Each point is reached from the start by the listed moves, each made 0, 1 or 2 times, or once backwards (-1), plus a little noise. Say if it took an odd or an even number of moves. Then give how often each move was made.

Moves:
(1): [34  0 13 -7]
(2): [ 8 18  2  9]
(3): [ -7  -2  25 -22]
Start: [11  2 -2  0]
Points:
[ 31  -2  61 -51] => odd (1, 0, 2)
[ 64  -2  74 -58] => even (2, 0, 2)
[ 56 -21  72 -68] => odd (2, -1, 2)
[-22   3 -15   8] => odd (-1, 0, 0)
[ 46  19  38 -20] => odd (1, 1, 1)

Moves:
(1): [50 11 -1 14 22 -9 -1 22 16 12  3]
(2): [  0  46 -19   2  -7   8  -4 -12 -10  -3  -1]
(3): [ 14   5  43  14 -11  11 -20 -13  -6  -7  -6]
(4): [ -3   3  -9  52 -18  15  -2  -1  10  11   7]
(5): [-15   3   2   3  33   1  -1  -4   2  -8   6]
(6): [  3  -7  -4 -13   4  33  -7  12  -5  -1   4]
(7): [ -2  11   7   1  -7  15  41  15  15 -12 -11]
(8): [-20  11   5   1   1 -10 -17  32   3   4  -7]
(9): [ -3   5   2 -14  -5   2  -9 -10  32  10  10]
(10): [ -3   9  12  -4   6   4  11  -3 -12  31   0]
(11): [  2   6   4  -3  -5  -2  -1  10 -11  -6  33]
Start: [ 18  -4  10   8   6  12  22  -7 -13   3   1]
Points:
[-100   80  -87   10   21   68  -21  -35   57  -13    6] => odd (-1, 2, -1, 1, 2, 1, 0, 1, 2, -1, -1)
[ 71  -4  26  62  57 121  20 -20  71 -30  -3] => even (1, 0, 1, 1, 2, 2, 1, -1, 1, -1, -1)
[ 95 -19  59  93  71  38 -22  66  44  35 -23] => odd (2, -1, 1, 1, 1, 1, 0, 1, 0, 0, -1)
[-27  98  -1  99 -56  87  53 105   7  -8  50] => even (0, 1, 0, 2, 0, 1, 2, 2, 0, 0, 2)
[ -75   37   -3 -104   48   73  -42   -2   16  -54   53] => even (-1, 1, 0, -1, 2, 2, 0, 1, 2, -1, 1)
